Every row gives one point. A path goes straight from each point to the next, and from the last back to the first. The post is the endless flat space through its rows: a point in 2 columns, a line in 3, a plane in 4, and so on, so that a path can go around it. How many times does the path go around the post? Going back the other way cancels.

Post:
10  -51  15
-17  32  -37
Path:
-87  60  -3
-60  -70  6
0  -38  -67
50  -39  -2
87  -44  -13
-2  58  -24
-41  31  26
-72  31  -61
-13  -30  -49
63  -96  8
13  34  -25
33  22  -27
12  49  17
Times around: 2

Post:
-7  -22  -55  -31  45  119
3  83  -60  40  -65  -102
9  30  -66  -3  12  -63
21  53  15  20  -11  -31
14  -11  -45  45  26  36
Path (9 x 6):
33  9  -43  19  7  -87
57  4  -53  77  -37  52
37  74  -51  -8  20  27
-38  84  -25  -27  34  -19
-26  12  -15  66  -6  -11
29  -33  41  18  -15  -25
50  -19  -47  -15  -35  26
-7  6  29  -9  -77  46
-48  5  -65  52  -57  -58
Times around: 1

Post (8 x 9):
-33  -20  -25  0  -43  26  -21  -24  -70
-26  -12  55  14  -10  -18  -7  -63  43
6  14  -8  83  -37  -46  32  3  19
-33  27  -45  6  -67  -38  32  18  46
-25  30  0  37  -30  -39  -42  92  13
-45  2  27  43  -14  45  18  6  14
-3  11  -36  22  28  -13  -27  -12  46
43  -90  121  -123  164  -22  22  -25  25
Path:
0  -34  -16  -51  5  23  21  -33  32
-15  35  -31  21  -34  8  16  91  0
-42  69  -7  10  -40  -11  12  -5  -9
-18  45  0  6  -16  -6  85  -46  67
-10  -15  62  -39  -14  44  36  1  67
-6  -55  13  30  35  49  -37  116  -23
-36  -100  88  -41  45  6  4  -27  -45
-24  -30  59  58  66  -19  3  4  29
-57  -76  18  -130  1  -3  23  -2  5
Times around: 0

Post:
-23  10  5  -51  67  -51  39  1  -20  -64  -12  -50
-47  41  30  -44  21  -54  -67  13  136  19  31  28
22  -64  28  0  50  52  -39  10  -43  -16  26  24
56  52  57  53  12  17  -43  -63  48  14  0  -50
-24  -9  -30  -33  -18  -31  11  49  20  -27  20  -4
98  16  -90  -25  10  -4  -46  -7  -14  37  -28  -50
25  55  -40  12  92  -14  79  1  55  73  8  -22
19  69  -22  -41  -19  38  -10  -8  39  -28  -50  -9
5  -41  38  -15  -77  -33  -23  -9  -39  51  -43  -1
-52  -34  24  52  72  -22  -6  -76  -33  -61  -58  -11
-5  1  24  26  -12  -17  20  101  36  108  -32  36
Path, 29 rows:
-3  5  22  21  40  -16  -93  -16  -11  73  -55  16
12  -15  -62  6  23  36  31  -62  -18  -17  33  -67
-47  -38  31  3  44  -41  -78  -66  73  -5  17  -53
-36  -75  67  -140  1  -62  -55  -45  67  25  9  21
-11  -12  -14  -18  11  -84  -75  5  71  46  -35  73
-22  10  77  17  -67  -53  35  -7  -59  -10  -13  5
-42  8  26  76  20  -12  -3  -18  -27  59  -21  -17
43  67  29  -39  -8  14  62  -24  -82  26  -103  -62
-14  3  10  -54  67  -33  1  -70  22  29  63  -45
-61  22  3  -4  55  -8  57  -15  51  -27  -19  -44
-8  43  81  76  19  84  -37  14  35  45  -32  -15
23  18  19  39  -8  8  -5  60  8  60  96  -2
-16  15  -3  38  -9  13  47  11  -18  -8  -18  6
-51  60  66  0  -2  19  -87  3  29  -45  25  -41
-55  -42  56  1  44  -17  4  -40  56  83  -58  -13
24  16  54  -39  96  -16  -59  -23  46  45  -46  13
-7  -3  -20  69  -13  -15  24  0  62  13  -5  36
3  28  -68  72  3  14  15  52  -25  -27  23  0
36  35  -56  -13  6  18  -59  -117  19  -27  109  -66
-45  35  11  -75  18  -76  34  -42  -32  -15  -14  -25
13  113  16  -5  51  19  15  10  82  47  5  -38
-68  -43  -35  -21  19  -20  -11  -132  25  -9  -55  -17
-17  11  -17  -18  5  7  -38  30  150  42  -58  40
35  -34  21  -26  18  -84  -22  2  -4  -13  -9  35
-23  16  -8  -34  -7  -28  17  5  35  -6  70  43
-79  66  -22  -55  -6  -73  -12  72  83  55  -77  27
-4  28  26  -84  10  -5  11  -77  -1  38  -43  -47
-49  20  31  57  112  4  22  -42  -33  32  6  -37
-22  11  8  29  40  -49  -49  -37  20  41  45  38
Times around: 3

Post, 13 rows:
-45  -4  60  -20  40  32  -41  20  -97  24  73  -51  -41  -36
3  33  15  -10  -31  9  -2  38  -23  -5  -39  -55  23  55
-30  12  -118  24  9  -89  -4  -63  -79  -85  -13  13  4  25
-44  71  7  -55  48  -21  8  33  -51  24  0  13  -9  -37
85  -66  -28  69  0  99  -96  -213  2  102  15  13  34  13
16  -10  -37  -12  18  39  -16  69  -26  71  -5  -19  -3  -15
31  9  -13  -11  5  -30  15  23  4  17  60  -29  -9  -16
14  -27  29  -49  13  18  3  53  -4  -19  -24  -11  -56  -8
-52  7  -47  -2  24  -112  -36  82  -22  -14  23  113  16  29
32  -9  -34  -12  46  14  36  -12  -6  27  45  26  75  73
-9  40  -41  53  26  27  0  26  -14  -21  34  49  35  -42
-16  -18  21  -50  -15  -18  -11  28  -42  15  18  9  57  -30
33  -16  46  10  -26  23  52  50  -40  48  17  11  12  22
Path, 22 rows:
65  -71  25  6  0  -9  22  25  -72  29  19  -29  -55  12
20  10  -30  12  -30  -58  -32  19  -77  -63  49  -11  -35  28
-81  40  -6  -28  91  7  29  64  -98  -42  30  81  -19  18
-77  48  6  -52  1  -27  -21  -27  -26  -118  -36  -67  -74  -31
13  -71  6  18  20  -6  44  -41  -43  67  7  -37  -34  22
25  49  -70  43  31  -1  25  -81  39  20  52  -53  24  16
24  -4  -138  -67  83  -39  33  23  2  86  40  13  -25  -27
4  34  -30  19  10  37  4  -13  -52  -17  35  -50  -62  -34
43  18  -63  -24  35  0  -92  -8  6  -18  23  76  18  -22
-17  82  -32  -71  126  -65  52  44  -12  5  84  57  92  55
73  -49  -22  45  -8  3  -27  25  -54  -75  51  48  -51  -6
-24  37  82  36  -50  -28  0  94  -26  -11  57  53  44  73
10  49  25  6  34  24  -23  19  -24  1  63  32  28  40
53  -17  47  90  23  13  22  39  -91  44  63  5  23  28
-1  -24  -36  6  53  -65  -27  27  -2  41  -38  56  9  -24
9  10  -77  -31  94  -30  -8  -19  -23  49  -16  55  16  -5
53  -49  37  -4  -12  -28  -90  -19  -19  14  67  -25  -31  -23
62  -31  -85  -6  75  35  17  -9  -2  37  36  41  -36  23
-13  69  8  -21  -35  6  -8  26  -42  -5  -16  7  85  42
54  33  -8  36  22  47  9  49  -85  -6  -20  -41  -31  37
24  -22  -18  17  24  70  -48  50  -86  -19  -66  -64  70  21
30  20  -41  -13  19  17  40  15  -12  -10  -51  -40  12  23
Times around: 0

Post (17 x 18):
-38  49  20  13  7  72  -21  9  -26  43  -1  -66  92  -51  23  16  15  94
-43  34  27  0  9  61  54  -56  -35  -6  -3  -65  34  -43  -9  -2  -40  15
17  0  44  -66  17  4  47  99  -58  -40  -2  2  13  1  5  17  47  26
3  31  44  -54  66  52  88  -10  -82  22  -55  22  55  60  40  23  6  84
-55  -4  -1  -11  3  -31  -8  -30  -4  50  -46  15  -66  -75  16  -28  33  -76
38  -9  7  -52  -18  10  -69  3  13  -6  27  21  -51  70  -57  -36  6  27
-46  -10  -4  62  -36  -5  -5  -63  47  25  30  -60  -2  -16  65  5  15  -6
-34  -50  33  9  -2  -49  -59  -35  -59  -35  -30  31  -64  -51  44  -31  48  -54
-18  -45  -37  42  -47  15  -55  -29  26  -11  -21  -14  -47  -74  58  6  -28  -15
-54  11  -10  -61  26  -11  61  -23  -20  -30  -41  -26  82  -2  19  27  23  72
23  7  -9  0  -35  8  6  -31  37  -51  30  74  -74  16  -45  -6  54  42
14  57  -5  -46  -6  2  4  12  -22  -24  -37  -26  -35  53  -56  46  41  75
-75  99  28  -62  33  32  92  39  -49  -50  -9  -33  63  29  46  -6  -12  110
26  39  -33  -95  15  10  -6  6  -45  -58  53  22  -34  39  -14  41  36  72
6  -14  1  54  39  -3  -23  -53  48  18  -19  -71  -18  -77  54  -47  2  22
-29  22  27  45  16  -37  -50  -49  62  -2  9  2  -19  -66  36  31  -24  -1
-31  -17  -50  52  41  -40  10  -26  -31  -14  -24  16  -19  -1  3  -28  10  -72
Path:
9  -17  45  -43  35  106  -104  2  -2  105  -13  -14  -10  -67  -18  -40  -90  -56
-18  13  -33  14  9  -10  -49  39  -19  -47  -17  26  68  -62  55  40  64  51
12  85  -54  54  -7  -31  21  -24  0  -26  -11  -86  26  112  -36  30  45  120
-31  81  28  6  -40  -5  4  -6  -33  13  -38  -169  6  -26  -29  49  13  56
7  42  -27  -21  -30  -25  -70  -44  7  -52  14  -78  -48  -24  -67  -11  -36  -74
16  -11  -79  -4  7  -51  59  -37  46  8  -23  -85  35  63  -53  28  4  -17
-16  17  67  -40  -25  -15  -11  -5  -61  37  -23  -22  -82  23  9  -42  30  57
-47  -6  67  31  88  -41  28  70  7  49  -47  -61  11  -42  35  -47  -32  8
-1  -17  65  9  4  -10  -106  -55  -2  63  -29  -57  -64  -14  70  55  -16  -21
-52  -73  -71  -1  -2  19  7  -103  -6  -36  -56  46  45  -43  76  -23  67  0
-32  30  -5  15  -32  -31  -30  -121  35  -18  19  16  27  -50  39  54  3  31
42  46  50  67  5  85  9  28  -55  -45  23  -28  9  -41  -51  -25  -13  29
17  7  38  -89  19  -4  -114  84  -28  -23  -50  -89  18  -195  87  31  -7  69
-3  -77  40  -8  -52  -13  -111  64  -24  -39  33  -46  27  -39  12  -54  -10  -16
21  -33  3  -28  -7  -2  33  69  -32  -9  -35  13  -21  58  52  18  -8  100
2  -32  4  44  46  52  17  -69  -79  -1  -25  21  -14  26  1  -14  47  13
-60  34  -20  30  0  46  -48  -43  14  21  35  15  0  -77  19  76  65  -10
14  44  -31  -37  1  -3  31  -27  12  20  -42  -4  7  66  -23  31  38  52
23  43  92  17  -28  -28  37  18  108  29  -15  -50  -46  11  -12  -67  8  45
-12  58  -8  -43  24  -8  11  20  -72  37  9  4  2  46  -92  -72  5  46
16  -14  7  64  50  68  -15  -114  -6  -21  39  -65  2  -20  15  -15  -1  101
-44  -59  24  -6  -24  34  -15  96  -84  -44  14  44  54  -52  77  -63  -21  46
-33  59  -40  28  -25  54  55  -74  27  51  38  31  8  45  49  -6  -57  132
0  -37  2  -9  83  -43  -3  63  -33  -41  -25  -36  31  -34  8  -29  28  73
-9  -19  18  126  0  45  60  24  68  -38  -4  -54  37  -3  30  8  -31  53
-35  -18  -26  -75  9  -21  -17  71  -55  8  43  5  14  -36  -5  -23  11  -21
-50  -4  56  -6  6  -12  -62  25  -49  -8  14  -7  4  -73  33  -17  46  21
-39  23  44  -40  8  -14  49  17  -24  -91  41  -5  -26  23  3  8  23  12
-41  26  -12  -91  32  -7  4  59  -7  2  -53  -106  7  22  -2  15  11  -17
Times around: 3
